Each row of a before or after table is a point. The points were changed in one or more steps. Then noise was added and the rows were shuffled. The steps act on columns, c1 being the first. Name the steps. A step turns or swaps two columns, mirrors them in a line or flattens them onto one, adds a multiple of one to another, or multiplies or shifts one. Angles are multiples of 10 degrees, from the lower column toward the higher: turns from -170 to 170, lines from 10 to 170 but not 90. Use the fewest steps. Two steps may share a column if one is a turn and the other turns, adds or multiplies; they go together, in the order done. Otherwise the lowest column goes first.

Before (10 x 2):
[[ 93 -39]
 [ 13 -11]
 [-41  30]
 [  6 -14]
 [-26 -25]
 [-42 -10]
 [ 19  55]
 [-23  77]
 [ -9 -60]
 [ 20 -41]]
After (10 x 2):
[[-24  66]
 [ 15  66]
 [ 95   9]
 [  4 -13]
 [-40  10]
 [ 15  -5]
 [-27 -40]
 [ 18 -31]
 [ -8 -65]
 [-45 -28]]
Steps: add 0.5 times c1 to c2

Before:
[[ -15   27  -19  -15    7  -44]
 [   5   26   67    1   44   -3]
 [  -2   42  -60   -1  -17  -27]
 [ -12   56  -54  -14  -65  -22]
 [  19  -22   24  -14   51   17]
 [  -5   56  -31  -10  -12  -29]
 [ -21  -14   52  -30   89   62]
 [   1 -121  -20  -23  -31  -71]
 [ -61    9   12   17  -21  -57]
 [  14  -22    8    9    6   27]
 [ -19   49    8  -39  -30  -29]]
After (11 x 6):
[[  14   -4  -86   62    8  -20]
 [ -13   16  -38  -25  -16   18]
 [  17   20  -39   12   71  -50]
 [ -12   -5  -25  -27   -4   54]
 [  61  -21  -68 -121   19  -44]
 [  10    1   18   22   11   49]
 [  11  -31  -49   37   14  -41]
 [  22  -13  -99   61   -7  -73]
 [  22    9 -108   41    8  -21]
 [ -71  -21   -4   -9   12   84]
 [  44  -17  -69   33   39   -6]]
Steps: turn c1 and c6 by 60 degrees; turn c5 and c6 by 70 degrees; swap c2 and c4; shift c3 by -50

Before:
[[-76  10 -98 -10  32 -76  56 -81 -57  18   6]
 [ 41  -6 -15  37 -36  34  27   4  45 -26  17]
 [ 99 -47 -41   9 -53  20   3  47 -51 -29  53]
 [-10  63 -36  11   2 -41 -96 -14  21 -17 -39]
 [-50  18 -18 -20  19 -14  -9  -9 -19 -27 -53]
 [ 96   7  -3  23  -7   0  42  -4 -45 -13  24]
 [ 50  32   4  37 -61 -37  27   9 -45 -92  95]
 [ 91 -59 -45 -59   4 -32  -5   1  19 -24 -31]
 [-69 -11 -26   3  60 -69  11 -34 -17  27  17]]
After, 9 rows:
[[  37  -87   -6   25  -24  -12   45   18   14   -6  -14]
 [ -10 -115   -9    8  -73  -35    3   58   10    1  -66]
 [  56   31   22   12  -12    6  -94   -5   78  -43  -16]
 [ -18   73   21   -9   12   54   55  -91    6  -57  -86]
 [ -25 -109   21  -59  -19   -2   -4  -60   81  -37  -25]
 [  -1   52   21  -19    0  -17   -7  -29   41  -29   11]
 [  46  -37  -31   38  -81  -62   26   47   17  -79  -44]
 [   8  -43   -1   36  -58  -40   31   40  104   17  -20]
 [ -34   60    2    2   35   59   11  -29   42  -48  -33]]
Steps: turn c1 and c2 by -70 degrees; turn c3 and c11 by 120 degrees; multiply c3 by 0.4; add 1 times c4 to c8; shift c5 by -20; mirror c6 and c10 in the line at 60 degrees; shift c9 by 60

Before, 8 rows:
[[ -5 -20   1  51  32  15  43  28 -60   0   1   9 -39 -34  56  37 -39  36]
 [ 50 -19   4  19  59 -93  46   3  34  58 -35 -55 -52   1 -46 -18  11  15]
 [ 77 -16  45  20  25 -26  38   8  -6  -1  14 -12 -72  60  54 -10  11  49]
 [ 17 -13  35  15  -8  14  70  64  79  57 -43 -62 -74  10 -27  13  48  -8]
 [ 26  41 -17  39  12  98   3 -91 -41  -6  32 -17  14 -98  32  48 -74 -27]
 [ 23  75  -7 -43   6   6  28 -60 -46 -15 -14  14  25 -99  74  83 -25 -28]
 [-33  64 -68 -54 -19  71 -49   0  63 -79 -36 -49  46 -22  -4  41  52 -92]
 [ 45  38  58  43   7 -10  28  16  -3  -3  23  -4 -34 -57 -18  13  36  -9]]
After, 8 rows:
[[  29    9   60   44   25   -7  -10   19    0   -1   -7  -39  -31  -55
   -18   11   40  -10]
 [   5    4  -20   41   11  103    5  -92  -38   -3   -7  -39   11  -94
    32   49  -64  -26]
 [ -13    3    4   27   63  -91   33    3   32   56   -5 -105  -48    6
   -49  -24   14   15]
 [ -81   54  -66  -67  -55   74   13   -3   63  -73  -45  -35   48  -22
    -3   42   63  -88]
 [  10  -11    1   45   58   13    4   25  -62    4   11    9  -40  -31
    57   38  -39   35]
 [  34   52  -14  -36   28    4   -6  -60  -45  -17  -42    0   25  -98
    82   85  -26  -36]
 [  50  -17   43   19   49  -22   -2    9   -8   -3   14  -64  -77   56
    48   -5    9   51]
 [ -45   12   37   18   60   12  -36   64   77   56  -18  -90  -78   12
   -31   10   58   -4]]
Steps: multiply c12 by 1.6; turn c1 and c12 by -40 degrees; flatten c2 and c11 onto the line at 140 degrees; mirror c5 and c7 in the line at 30 degrees
